Rows are points. A path goes straight from each point to the next, and from the last back to the first. The post is the endless flat space through its rows: a point in 2 columns, a line in 3, a plane in 4, and so on, so that a path can go around it. Count how often the path circles the post. Going back the other way cancels.
In the rows, 128 means zero.

Post (2 x 3):
[[137 132 202]
 [149 113 104]]
Path (14 x 3):
[[163 160 183]
 [165 120 206]
 [132  65 202]
 [ 85  87 128]
 [ 78 148 184]
 [124  86 145]
 [199  81 175]
 [166 137 171]
 [150 178 166]
 [ 87 158 144]
 [108  95 110]
 [107  76 239]
 [ 91 139 203]
 [107 179 152]]
Times around: 0

Post (8 x 9):
[[147 174 128 194 120  61 105  80  66]
 [ 99 120 121  71 182 218 176  90 143]
 [151 140 145 153  95  95 102 172 113]
 [130 146 119 189 148 117 135  75 159]
 [ 96 130 108 119  98 185 108  75 153]
 [129 124  59  85  95 116 159 179 119]
 [155 166 103 168 194  56  57  96  93]
 [109  97 136   7 204 137 162  32 174]]
Path (9 x 9):
[[106 154 134  54 179 125 111  63 156]
 [ 84 140  93  43 155 123 109  94 142]
 [119 127 161 166 111  89 102  98 114]
 [146 113 150 130 171 121 136 139 113]
 [134 102 129 141 113 167 131  79 112]
 [ 90 103  85 157 106  93 122  76 128]
 [ 95 126 137  90 170 130 119 131 107]
 [116 191 111 161 145  99 120 111  91]
 [125 168 126 130 164 158 144  81 126]]
Times around: 0

Post (13 x 14):
[[115 100  89  93 166 130 127 138 135 102  93 186 157 144]
 [144 138  90  70 141 121  90 156 133 166 181 161  89 184]
 [104 160 119 125 159 123 160 199 169 106 142  91 117 112]
 [138  99 118 130 125 158 117 177 164 146 134 132 170 141]
 [157 165 111 116 157  65  98  74 173 129 165 148 132 174]
 [ 82 112 128 121 129 157 143  69 125 166 128 143 148  94]
 [204 146 164 113 114 166 229 129 105  51 161  42 115  11]
 [102 159 145 115  33 157 145 249 158  82 118 177  72 161]
 [104 135  84  82 143 156  56  90 164 113 150 113 155 143]
 [101 154 175  62 154  93  79 136 175 142 174 148 156 135]
 [180 217 104  97  39 165 137 165  62 138  83 125 103 132]
 [115 110 135 134 175  97  48 119 153 123 158 117 121  97]
 [136 137  94  79 110  15 198 178 216 116 165 179 145  55]]
Path (22 x 14):
[[ 74 100  39  93 109  72 156  72 177 174 111 161  74 134]
 [ 90 135 129 151 120 146 133 210 169 186 150  50 154  89]
 [102 109 188 115 118 130  86 116 117 168 194 151 133 128]
 [141 126  93 137 147  84 157 138 165  47 153 143  92 150]
 [123 164  95 142 164  58 159 154 109 106  69 112  87 170]
 [126 119  66  28 126 123 101 117 186 114 227 110  65 119]
 [159 117 100 154 180 102 203 178 229 118 153  82 156  67]
 [136 139 142 114 181 136 126 174 177 111 165 167 154  97]
 [134 178 100  56  77 101  66 184 164 100 157 180 121 143]
 [ 87 124  66 109 119 165  99 124  91 144 119 122 209 162]
 [112 101 163 117  92  97  86 127 204 169 200 123 167 124]
 [136 188 118 148 162  78 106 142 116  93 152  14  62  83]
 [170 118 133 121 102  86 138  80 159  72 124 149 207 102]
 [130 117 120  31 148  98  88 188  82  84  44 128 143  95]
 [175 153 169 104 105 103 137 156 186 130  75 124 139 141]
 [118 177  89 107 163  96  50 152 174 160 119 163  62 140]
 [113 137  79 145 134 214 129 214 148 142 147 124 135  94]
 [139 141  81 121 111 111 139 119 152  97 176 203 141 161]
 [163 106 162  79 117 110 119 170 130 119 211 112 157 161]
 [112 141  36  70  92  84  98 123 177  70  97  97 162  48]
 [218  91 131 126 163  98 170 158 102 136  85 172 135 119]
 [125 189 139 145 128 152  93  90 164 170  63 109 149 130]]
Times around: 2
